Every row gives one point. Two turns around zero, p and q, are shown by what they do to some points. Where does a point land after both, in the order given? Backwards means that the second turn is done in reverse. Each puzzle has new turns, and all numbers are rounded.
In the rows, 128 means zero.

Turn p:
[181  97] => [ 80 167]
[ 96 146] => [157 105]
[133  93] => [129 163]
[102 177] => [146  76]
Turn q:
[148  69] => [89 79]
[111 120] => [112 138]
[127 200] => [188 168]
[126 124] => [124 128]
Where do these land?
p, then q: [138  80] => [168 157]
p, then q: [137 114] => [137 142]
p, then q backwards: [158 137] => [115 100]
q, then p: [ 99 101] => [164 112]
p, then q backwards: [108 207] => [200  90]

Turn p:
[141 111 101] => [161 118 129]
[138 123 148] => [117 121 109]
[144 147 196] => [ 65 112  95]
[140 163 142] => [ 97 108 142]
[76 95 53] => [201 181 163]
Turn q:
[ 95 171 125] => [ 93 104 161]
[168 197 129] => [ 57 165 129]
[127 127 154] => [137 143 147]
[105  89 117] => [165 100 120]
[146  56 116] => [188 129  83]
Where do these land?
q, then p: [164 130  85] => [165 145 167]
q, then p: [ 83 175 145] => [ 94 167  85]
p, then q: [116 130 100] => [123 157 135]
p, then q backwards: [139 123 207] => [169 161  68]
q, then p backwards: [138  82 104] => [152  81 126]

Turn p:
[182 104 127 148] => [ 93 153 172 120]
[ 82  92  98 159] => [116  72 121  84]
[126 151  82 157] => [151  90 167 129]
[160 125 135 106] => [129 166 137 128]
[125 130 102  86] => [168 145 123 106]
[ 93 166 223 112] => [112 141  49 200]
Turn q:
[116 102 100 130] => [156 140 103 124]
[207 166 106 122] => [124  57 132 184]
[123 151  99 113] => [114 128  98 151]
[102 100 130  96] => [143 175 130 135]
[ 92 121 204 180] => [104 138 175  45]
Where do these land?
q, then p: [175 176 103 209] => [104 138 107  25]
p, then q backwards: [109 138 123 172] => [167 155 130 141]
p, then q: [ 84 109 140 165] => [169 166 104 117]
q, then p backwards: [149 130  87  73] => [126 186 170 121]
q, then p: [125  86 119  78] => [123 127 170 179]
p, then q backwards: [132 113 187 107] => [ 83 154 102 100]
q, then p: [121 143 139  92] => [125  97 121 154]
